Each row is a point. Examples show where two turns around zero, p and q, send a point. Write where each new point lands after one turn and then the other. Backwards means that the second turn is done in reverse. Each puzzle has new turns, and all numbers are rounded.
In the rows, 128 means zero.

Turn p:
[153  88] => [173 115]
[121 123] => [126 120]
[157 143] => [140 158]
[103 150] => [ 95 128]
[105 136] => [106 119]
Turn q:
[100 134] => [100 120]
[127 114] => [134 115]
[134 166] => [116 164]
[152  98] => [163 113]
Where do these land?
p, then q: [134 111] => [146 128]
p, then q: [114 130] => [121 116]
q, then p backwards: [107 168] => [117 172]
q, then p: [156 103] => [161 145]

Turn p:
[162 101 102 114] => [127  85 148 151]
[113 145 130 104] => [106 134 131 105]
[122 172 152 147] => [137 179 138 115]
[140 138 154 133] => [123 153 134 144]
[114  82 120 135] => [135  98  92 141]
[139 159  94 130] => [146 122 164 104]
[105  99 144 132] => [122 126  89 136]
Turn q:
[122 162 125 101] => [ 91 138 109 121]
[147  94 128 102] => [160 125 102 106]
[111  93 124 161] => [156  97 152 144]
[115 136 147 163] => [122 126 170 135]
[145 155 115 114] => [111 154 108 135]
Where do these land?
q, then p: [139 114 105 161] => [157 143 137 156]
p, then q: [128 114 115 161] => [154 152 121 140]
q, then p backwards: [161 165 151 107] => [101 166 163 121]
p, then q: [ 98 167 120 119] => [100 132  96 100]
q, then p backwards: [122  94 129 101] => [100 114  99 138]
q, then p: [120 114 147 119] => [105 117 128 135]

Turn p:
[107 134 147 112  87 107 123 149] => [130  90 132  89 112 128 125 106]
[175 157 141 142 145 164 131 113] => [151 154  99 160 102 130 111 163]
[113 124 110 133 130  86 143 138] => [100 124 138 115 132 103 155 114]
[117 161 147 140 149 166 107 122] => [123 138  95 131 135 143  83 151]
[102 140 157 101 108  91 115 111] => [123 102 128 113 118 110 101  77]
[146 110  97  86 161 149 142 159] => [127 151 111 143 136 177 178 118]
[133  90 104 158 119 109 143 139] => [125 134 170 119 138 111 163 145]
[120 156 160 122 134 172 138  98] => [124 116 110 162 112 150  79 141]
[133 105  76 135 118 113 125 126] => [138 124 142 132 162 109 170 131]
[134 104 141 152 127 123 114 123] => [139 146 155 118 132 118 115 135]
Turn q:
[134 118 144 131 158 144 124 102] => [116  93 111 140 143 115 128 123]
[178 167  83 174 145 150 135 128] => [162  94 137  69 142 108 153 172]
[130 188 125 148 106 155 117 122] => [163 119 130  92 162 161 111 142]
[156 111 125 104 128 116 116 157] => [132 157 137 138 122  88 120 134]
[ 88 140 135 105 142  83 159 129] => [141 140 108 137  87 147 143  79]
[111 126 127 133  97 141 128 112] => [109 132 128 123 133 160 117 138]
[121 114 131 144 126 127 111 173] => [137 146 169 149 137 123 142 130]
[120  90 141  85 143 130 154 127] => [ 88 146 104 143 121 105 136  95]
[105 124 110 114 151 110 118 123] => [139 133 104 153 113 131 149 129]
[136 104 160 142  85 122 119 107] => [ 96 118 152 136 118 143  82 136]
Where do these land?
q, then p: [136  95 101 154 132 130 147 171] => [ 92 108 137 120  76 131 121 116]
p, then q: [123 151 129 149 140 103  90 102] => [170 124 110 151  97 121 127 142]
p, then q: [116 152 118 139 130 151 149 140] => [121 152 144 135 136 136 159 132]
p, then q: [103 106 115 151 124 133 112 124] => [139 120 124 154 138 107 135 102]
p, then q: [115 143 105  42 136  91 106 137] => [ 87  90  59 103 104 138 146 157]
p, then q: [140 143 115 135 106 160 118 112] => [131 130 154 129 129  95 142 150]
q, then p backwards: [138 118 163 139 135 137 131 143] => [106 109 128 127 121 108 128 103]
p, then q: [136 132 128 142 143 153 138 101] => [149 119 160 132 138 134 138 139]
p, then q: [144 112 177 101 107  95 161 124] => [ 91 123 134 120 118 160  67 133]

Turn p:
[127 128 105 124 156 149 114 113 161 120 113] => [126 148 103  89 127 113 108 135 127 144 133]
[158 134 124 111 117 153 147 108  98 132  93] => [152 134 113 141 149 127 104 117  85 104 110]
[139 159 159 137 137 107 106 124 155 131 117] => [131 113  97 118 133 131 145 147 161 130  97]
[105 146 129  99 124 126 130 147 118 121 148] => [127 118 142 124 120 164 117 118 145 115 144]
[140 112  99 109 136 116 161 122 137 143 108] => [154 144 117 132 132 101 119  89 126 130 141]
[151  95 119 124 144 121 160 131 142 120 131] => [124 164 130 145 131  96 121 107 140 127 135]
[113 116 156 141 122 136 132 124 150 156 160] => [112 127 114 160 116 140 143 145 138 160 146]
[127 144 101 149 111 152 119 113 131 106 134] => [138 132 136 108 115 120 120 167 107 115 140]
[102 126 172 140 106 108 159 159 101 131 125] => [102  96 135 167 137 144 163 109 133  97 140]
[115 138 120 158 135 141 107 146 123 132 157] => [109 126 143 116  90 140 143 147 121 137 127]
[126 134 121 104 114 123  91 146 119 121 118] => [140 125 148  98 148 156 134 125 128 129 117]
[134 104 131 139 135 104 111 105 101 123 134] => [120 110 158 138 138 105 119 130 125 146 106]
Turn q:
[105 143 109 138 132  94 136 140 165 130 139] => [147 130 145 125 152 153 142 113 114 167 132]
[134 131 119 129  99 150 112 145 121 155 163] => [127 129 136 124 139 156 103 156 104  97 137]
[164 110 128 152 146 127 153  93 139 133  94] => [113 104  78 137 149 106 128 103 153 137 121]
[137 135 122  96 119 119 111 135  91 152 131] => [147 142 124  96 103 141 111 131 133  97 132]
[ 88 121 143 125 133 124  82 142 140 132 113] => [107 133 149  98 112 138 170 150 122 139 130]
[113 120 104 103 125 127 118 145 111 118 136] => [156 148 137 124 114 126 140 141 119 114 145]
[147 131 130 120 138 115 151 145 136 108  90] => [147 126 110 122 122  92 123 124 133 161 113]
[162 139 139 122 145 128 140 119 144 128 141] => [122 130 132 124 155 110 103 108 136 126 117]
[100 133 156 113 111 137 161  97 120 132 103] => [134  84 138 145  96 128 138 117 152 121 101]
[115 149 127 158 115 144 132 126 112 120 144] => [112 123 138 158 113 145 110 130 117 132 144]
[143 117 126 150 118 117 108  97 164 116 151] => [ 99 135 122 139 164 136 145 101  99 121 118]
[140  99 151 113 138 117 130 134 107 121 132] => [131 157 120 129 123 117 131 137 153 114 105]
[116 136 110 144 146 164 130 146 113 119 126] => [123 124 134 144 121 115 119 152 131 136 170]
Where do these land?
p, then q: [140 153 131 133 120 147 115 129  31 133 145] => [ 81 127  96 150  63 104 138 171 136 112 109]
p, then q: [104 119 121 149 118 107 117 113 147 135 134] => [148 137 126 124 155 151 127 139 142 127 108]
p, then q: [106 127 169 121 109 116 117 121 143 106 103] => [139 141 141 134 161 108 152 141 154 144 151]
p, then q: [124 119 137 129 133 135 195 127 125 136 146] => [101 141 125 165 132 161 131 106  97 135 142]
p, then q: [143 120 128 130 154 148 119 117 137 109 146] => [126 124 145  99 109 141 131 135 110 144 134]
p, then q backwards: [138 127 110 135 120 130 139 119 138 129 148] => [121 129 120 120 133 133 134 146 109 111 128]
q, then p: [132 137 122 128 145 138 118 112 131 135 124] => [123 124 136 132 129 127 112 130 144 141 141]
q, then p: [134 122 146 126 107 145 126 171 147 119 110] => [126 123 140 121 136 142 161  85 122 121 113]
q, then p backwards: [106 131 115 116 118 146 125 112 115 126 127] => [114 143 119 141 112 122 147 138 116 128 137]
p, then q: [143 115 113 117 120  86 118 194 111 122 122] => [118  90 145 149 126  94 122  92 154 130  85]
q, then p: [125 153 127 122 130  83 120 113 143 129 149] => [134 114  97 141 136 136  89 140 110 134 114]
q, then p: [134 120 136 120 146 146 118 134 142 142 137] => [108 131 124 119 130 135 123 114 154 128 129]
p, then q backwards: [117 137 113 145 145 137 142 120 146 134  73] => [169 120 101 119 125 128 107 115 137 126  90]
q, then p: [145 114 124 122 126 129 122 108 137 137 127] => [124 130 133 115 131 110 107 120 132 122 134]

Turn p:
[ 95  93 141 121 148  89 133 109  91 122 115 126  96 116] => [113 124 139 111 170 163 111 128 123 138 103 114 160  87]
[ 94 101 135  86 135 133 170 136 162 122 145 116  90 133] => [153 127 178 129 110 128 134 126  92 116  92 136 177 118]
[102 131 134 141  97 139 127  96  85  85 139 144 147 125] => [ 80 126 119 129 142 141 109 130 109 131 174 167 135 109]
[146 121 120 154 132  83 142 153 144 118 125 114 136 151] => [135 113 126 113 124 125 158 161 133 155  98 134  99 117]
[116 109  85 140  99 130 126 150 105 162  92 136 117 103] => [125 145  87  93 123 103 132  98 140 159 130 105 160 115]
[112 148 150 173 152 172 104 115 124 131 153 101 168 119] => [140 129 129 139 137 159 155 109 117 103 196 122  86 130]
[147 127 158 122 151 136 139 151 114 116  88 126 143 104] => [113 103 130 139 158 124 148 143 133 136 137  91 145 159]
[166 112 151 143 124 128 150 130 121 149 131 157 112 114] => [100 124 120 146 137 105 127 108 107 132  97 100 111 134]
[115 105 142 119 122 122 140 112 199 168 109  96 137 128] => [189 108 128  89 135 120 143 112 102  96  96 135 128 153]
[121 172 107 131 130 136 133 131 125 118 120 158 152 153] => [139 124 126 154 128  99 118 137 152 150 160 157 120 126]
[178 119 119 119 121 140 107 125 136 119 155 125 114 137] => [109 157 117 146  97 136 128 140 132 106 104 128 110 147]
[163 185 147 133 139 113 102 128 119 100 100 141 104 101] => [109 140 139 132 149 117  84 173 147 142 146  89 104 158]
[130 117 130  94  98 132 121 135 108 145 178  99 119 144] => [102 133 151 116  81 156 130  95 142 110 110 147 132 129]
[161 129 143 122 145 167 123 145 140 140 114 129 107 154] => [129 156 145 153 135 102 154 125 145 104 114 112 124 154]
[111 163  54 118 119  95 112  82 116 129 159 130 149 122] => [156 139  92 127  97 167  70 124 145 165 145 172 119 112]
[ 93 115 133 132 135 133 118 149 160 124 126 151 156 144] => [154  99 123 131 124 103 147 139 129 101 144 138 136  99]
Turn q:
[145 122 171 153 137 129  81 135 106 124 158 139 139 138] => [ 98 124 128 123 112 102 114 174 100 153 115 100 109 125]
[135 146 101 109 121 114 153 126 109 161 135 113 110 128] => [124 127 125 130 143 128 161  87 117 107 104 142 130 122]
[160 120 149 121  97 166 165 118 173 131  89 117  96 138] => [162  97 132 155 127 189  98 124 146 106 119 152  96 109]
[120 114 133 129 112 110 173  94 145 130 118 135 102 120] => [157 115 144 111 146 153 128 130 149 115 100 161 140 137]
[134 141  95 120 117 125 131  89 152 142 105 136 121 140] => [162 145 104 129 154 145 132 105 144 141 116 144 115 126]
[125 107 158  93 114 156 134  92 157 118 101  91 104 142] => [161 102 161 139 135 140 109 125 173 127 128 140  94  86]
[124 117 111 103 137 109 124 144 148 150 112 148 100 111] => [145 118 110 111 150 137 112 102 120 117 125 115 162 110]
[113 155 120 127 134 138 117 136  94 126 127 153 133  93] => [ 96 149 127 139 145 127 135 124 135 123 125  92 149 152]
[131 172 103 115 144  94 141 133 143 125 146 126 136 100] => [134 180 135 113 129 119 126  93 109 103 123 130 143 144]
[110  99 145 152 118 164  86 154 119 100 184 132 150 153] => [ 91 128 110 143  77  92 126 191 136 147 143 124 133 105]
[126 142 102 114 137  94 140 139 113 167 125 144 179  84] => [142 145 111 120 161 100 156 111 100  88 142 104 146 172]
[ 91 142 168 164 163 145 110 164 109 135 139 139 159 157] => [123 119 144 155  79 110 144 158 101 168 139  85 147 148]
[145 103 105 150 166 137 115 128 105  99 153 118 139 131] => [ 90 148 135 116 134 123 142 155 107 151 164 146 128 114]
[139 121 147  94 101 120 159 124 141 108  86 138 111 164] => [150  85 137 150 136 136  86 101 147 134 119 164 120 137]
[121 120 113 178 123 119  90 143 107 103 141  90 141 122] => [ 86 138 119  86  91 121 150 142 134 144 157 120 107 134]
Where do these land?
q, then p: [154 144 131 125 106  99 152 104 149 147 129 141 124 116] => [118 154 121 153 156 114 122 159 153 132 123 131 141 145]
p, then q: [137  83 177 118 106 156 109 162 129  99  99 132 120 161] => [143 125 174 124 100 107 107 116 144 127 161 156 173 171]
p, then q: [128 153 107 112 140 128 139 115 174 158 134 107 116 118] => [116 115 113 141 141 133 107 119 108 139 110 137  72 124]
p, then q: [119 136 126  95 160 137  91 157  94 130 127 140 175 111] => [151 151 108 114  91 132 138 175 137 108 159 155 122 100]
p, then q: [101 117 106 144 150 117 122  99 137 126 156 168 117 152] => [ 97 157 115 103 152 161 114 140 121 116 128  95 130 148]
p, then q: [ 97 113 152 137 109 149 122 106  97 133 171 138 140 145] => [114 156 146 124 149 129 125 170 171 132 109 122 154 136]
q, then p backwards: [166 150 120 161 151 131 139  91 165 154 112 110 119  95] => [125 119 128 164 159 123 111  88 145 134 144  68 107 124]
q, then p backwards: [127 151 130  97 160 141 127 188  89  94 163 134 147 114] => [129 130 154 112 103 189 140 144 102  99 143 171  95 108]
q, then p: [ 89 133 140 156 111 136 123 141 118 132 121 153 125 148] => [142 123 108 100 120 108 164 109 132 128 119 150 126 134]
p, then q: [ 97 101 113 133 134 122 164 116 125 137 135 144 117 116] => [118 131 129 124 170 126 153 140 123 118 136 106 113 151]
p, then q backwards: [147  95 145 112  98 147 101 164  81 115  87 126  88 169] => [ 87 135  99 120 113 128 119 111  72 101 179 129 110  77]
p, then q backwards: [142 119  90 155 102 119 142 115 157 143 138 122 133 125] => [147 142 113 152 117  99 113 125 152 145 142 125 136 162]
p, then q: [144 159 122 103 140 131 147 127 120  98 109 101 157 125] => [144 106 106 161  99 123 138 150  96 142 126 137 137 115]
q, then p backwards: [110 122 107 135 100 114 124 103 148 113 133 136  95 103] => [123 113 108 109 115 103  92 119 114 141 107 108 117 147]
q, then p: [160 143 154 137 152  94 117 132 139 141 107  68 146 122] => [ 77 155 172 125 135 157  99 116 130 117  95 127 138 142]
